Every row gives one point. Each copy is the shape, with its points in the same order, turned, moved and blurred by noise. Some copies are also mirrored. Which?

Shape, 5 rows:
-21 -8
47 3
2 -20
-11 -8
-49 12
Copy 1, 5 rows:
2 -24
2 42
14 0
3 -10
-26 -56
Copy 1 is: only turned
Copy 2:
-29 -2
38 18
-5 -9
-17 0
-60 12
Copy 2 is: only turned
Copy 3, 5 rows:
-26 -11
44 -10
1 -29
-13 -15
-46 9
Copy 3 is: only turned

Shape:
7 -3 -30
-3 -2 15
-29 26 30
32 41 -6
4 -9 26
32 30 -31
-32 21 -24
7 -31 17
-47 -39 24
Copy 1, 9 rows:
0 36 12
11 -13 -5
-17 -39 -19
3 21 -54
19 -19 2
5 47 -34
-45 2 4
29 -19 14
-5 -53 42
Copy 1 is: mirrored
Copy 2, 9 rows:
-10 -34 -11
-2 6 14
-36 21 35
-15 -47 43
8 10 22
-15 -60 20
-50 -11 -5
23 11 -1
-10 52 -20
Copy 2 is: mirrored

Shape:
19 17 17
-7 -6 8
-27 0 -6
1 60 -15
-24 10 10
24 36 -8
Copy 1 (6 x 3):
-1 13 23
-5 5 -9
-10 -15 -18
-7 -40 44
-20 -11 -8
12 -16 42
Copy 1 is: mirrored
Copy 2 (6 x 3):
-4 18 -18
-5 -12 -1
-20 -16 20
-29 51 17
-28 -10 5
-2 42 2
Copy 2 is: mirrored
Copy 3 (6 x 3):
14 15 13
12 -8 -13
5 -1 -35
-19 55 -13
20 7 -26
-11 32 8
Copy 3 is: mirrored

Shape:
32 2 18 -9
15 -19 11 -17
-21 21 -53 30
19 -4 2 10
28 -19 21 -8
18 30 58 5
15 31 35 55
-15 -10 41 -17
Copy 1 (8 x 4):
2 25 -21 -29
23 1 -7 -31
-8 18 46 49
18 25 -8 -6
22 17 -16 -31
-15 13 -57 -10
2 41 -54 39
14 -27 -31 -15
Copy 1 is: mirrored
Copy 2, 8 rows:
-13 -6 36 -11
-12 4 46 17
42 32 -34 19
3 -7 17 8
-17 -13 46 9
-52 -7 7 -29
-33 -25 -32 -15
-51 22 31 21
Copy 2 is: mirrored
Copy 3 (8 x 4):
24 -23 8 -30
3 -19 33 -34
-39 11 -30 19
2 -33 -3 -22
16 -38 20 -36
60 -41 17 2
21 -55 -20 33
23 -17 55 -4
Copy 3 is: only turned

Shape (9 x 4):
12 -7 -6 10
-21 -2 -13 4
-24 27 18 -25
6 -6 19 -17
18 -1 -24 7
-8 3 14 10
18 -7 -4 -33
-13 32 -36 -45
15 -19 -12 4
Copy 1 (9 x 4):
6 -5 -4 1
-21 -22 -3 4
-44 0 34 16
-14 15 18 -9
7 -2 -20 13
-6 -14 21 -1
-18 30 -5 0
-58 11 -17 39
7 2 -15 -6
Copy 1 is: only turned
Copy 2, 9 rows:
-15 -7 1 13
-20 19 11 -9
32 15 5 -25
17 6 -7 16
-27 -14 -10 3
4 4 19 3
4 6 -35 9
-3 13 -35 -53
-22 1 -9 19
Copy 2 is: mirrored
Copy 3, 9 rows:
-10 -13 7 13
2 6 -17 6
4 34 8 -30
-16 -7 14 -22
7 -17 12 22
-20 12 1 1
9 -23 20 -22
56 13 9 -16
-6 -27 3 10
Copy 3 is: only turned
Copy 4:
4 -8 -21 -2
-20 -5 4 9
6 -12 48 -10
12 -2 7 -28
-4 -26 -27 -1
9 5 6 3
-2 -26 -2 -38
-29 -60 29 -11
-6 -12 -27 -13
Copy 4 is: mirrored

Shape, 9 rows:
-5 -42 -28 35 7 -29
22 -15 43 -16 -29 -3
34 12 6 -3 -32 -21
8 28 -19 -27 26 6
-25 -7 -27 39 -8 14
-31 -46 36 28 32 19
-25 9 -1 -3 -32 -32
-11 -5 -1 -42 7 20
35 -10 4 7 -15 -9
Copy 1 (9 x 6):
49 -2 9 -13 -29 0
-38 -6 -2 40 -39 -14
-24 31 7 35 -16 -16
-28 2 41 -4 29 -7
13 -8 -23 -34 4 -20
-3 -60 -12 -18 -25 36
11 0 -10 41 17 -20
-31 -34 36 11 12 -25
-17 14 2 12 -32 -3
Copy 1 is: only turned
Copy 2 (9 x 6):
47 7 -6 -34 -27 -27
-42 24 24 -25 -21 22
-30 10 43 -17 -40 -29
2 29 29 35 5 -33
29 -35 8 -3 -11 -15
27 7 -13 -34 34 33
-31 -8 -15 -14 -23 -37
-6 31 5 35 -1 1
-3 18 39 -23 -33 -10
Copy 2 is: only turned
Copy 3 (9 x 6):
34 -5 -34 20 33 -7
16 3 27 -44 -5 22
6 -17 27 -27 7 -23
-36 19 -14 -13 -18 -38
11 -35 -49 7 -14 -3
32 24 -33 21 -21 48
-22 -35 4 -6 26 16
-28 27 -26 -38 -10 12
28 -6 9 -24 7 -19
Copy 3 is: only turned

Shape, 11 rows:
50 19 -40 11 -16 14
-13 13 -26 45 -9 -20
2 -4 60 -18 19 -4
0 8 -4 -6 -38 12
-23 -19 -4 28 -30 -19
-25 25 -27 -10 -18 14
-10 0 14 8 14 14
25 7 1 4 -18 4
-13 15 22 -20 -12 6
-8 17 12 -18 6 -11
-14 -19 -7 3 -4 -12
Copy 1:
-1 25 -38 -48 -14 5
-19 -8 18 -22 -5 -34
28 15 24 51 11 22
19 -17 9 -32 4 21
22 -25 33 -19 -8 -30
-13 -39 -7 -30 9 22
3 -9 12 19 -16 9
20 19 1 -17 -5 11
16 -13 14 5 15 28
7 -8 2 14 20 19
19 -17 3 -4 1 -13
Copy 1 is: only turned
Copy 2:
9 -9 -39 -53 -12 9
-9 -13 -27 -2 14 -48
0 26 15 46 11 37
-7 -13 -9 2 -37 4
-16 -31 -23 32 1 -24
11 -21 12 -5 -31 -28
-13 4 15 11 16 2
-4 1 -22 -6 -9 11
-1 7 13 22 -24 4
20 9 8 22 -3 -1
5 -31 -5 19 5 -7
Copy 2 is: only turned

Shape (13 x 8):
42 -7 -31 31 -16 0 32 -32
-10 44 -3 11 -7 1 -15 -15
19 -19 -32 13 2 41 29 1
-20 -20 -7 -38 -4 -28 28 22
-37 -33 33 -40 27 -30 -12 -2
18 -25 -18 16 29 28 38 27
24 15 -13 24 -16 11 -14 15
17 21 -28 -10 -22 16 -33 6
-10 -2 33 -42 5 -4 21 24
-24 -19 -2 -7 -4 -11 27 -2
-21 -42 22 2 10 -16 26 23
-3 9 32 -11 1 -29 -40 -32
1 -3 15 -2 -24 27 -29 -7
Copy 1, 13 rows:
-3 32 21 -17 -4 -45 -9 -42
-6 17 -24 -12 -24 26 -11 -6
12 -12 36 -13 2 -9 14 -55
38 -36 -2 41 0 -18 -12 8
-2 -45 10 36 -22 0 0 51
-5 -38 21 4 12 -20 27 -55
-14 21 1 3 18 15 2 -30
-1 21 14 7 8 38 -31 -27
23 -45 -9 5 20 1 -1 26
26 -17 2 19 -16 -21 10 5
8 -31 4 34 1 -29 34 14
-30 10 1 10 -21 9 -22 51
-6 13 27 -3 4 32 7 13
Copy 1 is: only turned
Copy 2:
56 3 -22 -16 -3 -18 -13 -29
-22 17 13 -25 9 -27 16 -26
28 -5 -40 -11 23 36 0 -23
-24 -48 -12 -3 -22 6 -15 23
-38 -38 -18 11 11 -16 28 60
22 -2 -43 -25 2 49 18 4
17 30 15 -10 2 14 12 -15
1 6 37 -11 23 11 4 -27
-33 -44 -15 8 -12 10 29 10
-15 -23 -35 -4 -2 -6 -16 15
-11 -10 -42 10 -18 11 9 41
-14 -4 12 10 14 -54 37 17
-12 11 1 23 33 -4 17 -11
Copy 2 is: only turned

Shape, 15 rows:
-8 22 46 -7 6 -20 16 4 3
9 -1 -23 -3 -19 7 -23 16 -27
-13 -6 25 -15 -15 13 -27 -2 12
0 7 -15 -6 10 9 -21 31 8
-7 0 -15 -18 23 27 -33 1 -7
18 1 -13 8 13 18 -3 8 -10
1 -7 13 -60 -1 -1 12 0 -3
-4 8 18 5 13 3 2 1 -2
-3 35 -11 -24 11 -41 26 -7 12
1 -1 3 -6 38 -12 -8 1 3
10 -18 0 -1 -7 15 0 3 6
-38 1 29 29 0 -24 -12 13 -18
-33 -4 -23 -32 -3 2 7 9 -12
-17 21 -12 1 -3 -6 14 19 -9
-13 -11 8 39 18 -10 -29 -10 -14
Copy 1, 15 rows:
-16 0 18 -11 -42 9 -23 -7 -4
-23 9 -33 35 10 -7 10 6 1
-4 25 20 21 10 21 -14 7 -2
1 -16 -8 38 6 -7 -19 21 -2
16 19 1 35 17 -23 2 23 -15
8 1 -26 10 4 -18 -1 6 2
-32 18 18 -3 9 -18 -28 -2 -33
9 3 1 2 -22 -5 -5 6 0
-33 -39 11 1 -30 -12 -3 -9 -43
15 0 -5 6 -22 -10 -16 17 -34
1 3 -13 -2 14 1 -11 7 -2
-14 16 -8 11 -51 30 2 32 12
-35 1 8 11 7 -24 7 35 -19
-29 -19 -2 10 -14 -12 3 15 6
23 13 -24 13 -34 28 19 29 -8
Copy 1 is: only turned
Copy 2, 15 rows:
3 11 5 -5 -35 3 -16 -33 15
-1 -26 6 7 15 15 3 31 -2
1 -11 -25 3 -25 13 -26 7 -22
-21 9 5 9 -7 24 7 23 -14
-8 1 0 24 8 2 -1 14 -44
14 7 2 13 16 10 19 9 -5
10 -7 19 -21 -43 -18 -3 8 -22
4 10 -5 5 -7 1 -4 -12 1
-11 28 36 -45 -4 -9 -14 -8 12
0 33 13 15 -4 -5 -10 5 -5
15 7 -19 -4 -9 8 7 21 -10
-23 5 -21 26 -7 -2 -31 -7 38
-28 -11 -1 -11 -9 -27 9 23 -14
-22 -1 2 -10 5 -3 11 2 16
1 17 -22 38 22 1 -26 6 15
Copy 2 is: mirrored
